Every row gives one point. Each copy is the shape, with its points in the same order, turned, moved and blurred by noise. Some copies are also mirrored. Which?
In the rows, 128 means zero.

Shape:
[[100 170]
 [ 79 121]
 [137 107]
 [ 83 122]
 [159 102]
 [101 160]
 [149 150]]
Copy 1:
[[ 70 158]
 [ 94 108]
 [147 140]
 [ 99 110]
 [163 154]
 [ 80 150]
 [118 177]]
Copy 1 is: only turned
Copy 2, 7 rows:
[[ 85 129]
 [124 167]
 [162 118]
 [126 163]
 [186 103]
 [ 95 134]
 [136  91]]
Copy 2 is: mirrored
Copy 3, 7 rows:
[[165 170]
 [114 173]
 [123 113]
 [111 173]
 [127  90]
 [155 176]
 [165 117]]
Copy 3 is: only turned
Copy 4:
[[151  87]
 [ 95  85]
 [112 150]
 [104  90]
 [118 171]
 [143  90]
 [153 143]]
Copy 4 is: mirrored

Shape, 8 rows:
[[113 164 111  60]
 [102  76 136 147]
 [134 143 137 160]
 [142  74 125 129]
 [112 138 116  94]
 [102 101 181 137]
 [114 130 118  70]
 [136  93 157 139]]
Copy 1:
[[ 69 168 118 155]
 [128 113 191  92]
 [131  80 124 127]
 [136 140 159  69]
 [ 84 146 137 137]
 [161 114 189 141]
 [ 88 162 144 134]
 [156 118 156 107]]
Copy 1 is: only turned
Copy 2:
[[203 133  92 120]
 [ 88  88 102 154]
 [104 141 130 111]
 [115  72 135 146]
 [165 122  99 132]
 [ 89  91  79 106]
 [181 105  96 131]
 [ 96  84 121 116]]
Copy 2 is: only turned

Shape (11 x 6):
[[ 46 141 101 167  96 142]
 [122  87 177 110 120 120]
 [171 172 158 178 147 125]
 [136  99 139  95 170 164]
 [117 139 121 108 136  85]
 [ 90 162 111 136 110 146]
 [104 117  98 119 128 166]
 [162 129 161 118 154 172]
 [131 109 133 156 126  72]
 [163  97  93 128  92  72]
 [146 131 152  84 135 133]]
Copy 1, 11 rows:
[[109 111  93 168 109  67]
 [106 113 174  90 158 132]
 [178 195 148 121 112 142]
 [134  99 132 114 157 189]
 [129 130 176 168 160 132]
 [145 124 103 160 140  94]
 [142  82 110 146 136 130]
 [168 131 127  92 152 172]
 [122 141 197 146 110 123]
 [159  90 223 155 118 112]
 [152 119 159 118 183 149]]
Copy 1 is: only turned
Copy 2, 11 rows:
[[ 93 199 118  54 168 161]
 [ 97 104 148  88 112 109]
 [172  85 119 118 175 157]
 [129 141 178 135 120  98]
 [146 134 105 113 102 144]
 [114 168 125  98 156 184]
 [100 183 157 123 151 132]
 [124 100 178 138 148 138]
 [132 113  76  94 127  99]
 [ 95 118  57 148 112 113]
 [118 115 153 133 108 143]]
Copy 2 is: mirrored
Copy 3, 11 rows:
[[115 180 173 127 149  66]
 [134  86 110  82 137 124]
 [161 148  69 148 201 136]
 [ 89 121  67 108 113 142]
 [169 142 122 130 110 135]
 [115 177 148 133 150 119]
 [ 82 145 125 136 122 116]
 [ 99 124  63 115 164 158]
 [181 103 115 140 142  99]
 [166  78 141 182 122 132]
 [127 122  99 106 128 167]]
Copy 3 is: only turned

Shape, 11 rows:
[[129 147 165  89  86 127 163 203]
 [196 145 102 143 117 104 145 103]
 [134  83 170 150 164 136 153 104]
 [122 122  94 176 107 108 144 107]
 [139 147 111 139  90  85 134 149]
 [121 156 141 170 143 137 202 118]
 [123 158 159 138 170 139 161 111]
 [125  65  93 121 104  97 182 107]
 [127 142 145 139 176 119 137 180]
 [119 138 110  90 140 117 129 108]
 [132 148 114 142  90 150 131 194]]
Copy 1:
[[195 133 135 140 142 101  73 173]
 [150 162  86  77 125 155 129  94]
 [131 112 124 142 145 176 183 137]
 [104 141 115  77 178 122 151 121]
 [136 131 115  78 156 114  93 132]
 [161 157 164  87 139 122 188 155]
 [144 153 165 119 108 146 167 138]
 [104 129  64 102 173 138 152 187]
 [163  86 157 118  97 109 131 137]
 [ 96 153 121 116 110 128 111 155]
 [171 130 127 123 159  73 102 110]]
Copy 1 is: mirrored
Copy 2 (11 x 8):
[[145 170 167 108 152  70  58 140]
 [ 75 156 133 131 126 123 172 121]
 [143  70 116 107 173 100 158 133]
 [111 115 154 134 102 109 173 177]
 [124 168 151 145 106 100 136 156]
 [ 97  82 194 141 166 102 139 144]
 [125  84 164 139 170 136 127 114]
 [ 86 111  92 125 130  79 139 202]
 [168 141 165 136 189 127 134 145]
 [121 121 115 137 129 154 108 151]
 [143 171 192  88 131 110 116 167]]
Copy 2 is: only turned
Copy 3 (11 x 8):
[[ 98 142 103  99 181 100  67 142]
 [ 84 144 118 150 113 162 169 100]
 [139 119 178 118  85 112 143 152]
 [130 115  91 123  77 171 131 120]
 [119 148  77 109 128 157 112 105]
 [ 87  63 140  84 101 146 130 106]
 [117  86 169  96 115 108 130  97]
 [104 129  89 162  46 109 107 143]
 [152 113 128  74 144  94 142  94]
 [136 119 122 160 120 118 104  93]
 [130 116  68  97 175 142 119 153]]
Copy 3 is: mirrored
Copy 4 (11 x 8):
[[110 190 111 197 160 125 107 168]
 [ 72 143 128 124  63 138  64 113]
 [126  98  91 108 124  69  92 119]
 [111 161 109  69  95 141  87 134]
 [ 91 195 134 119 103 139 102 140]
 [121 128 121 101 159 127  36 130]
 [113 103 138 123 157 112  81 110]
 [128 142 107  96  66 105  84 198]
 [ 62 137 120 125 171 103 116 135]
 [110 114 152 126 102 138 127 151]
 [ 85 183  80 144 147 168 111 147]]
Copy 4 is: only turned
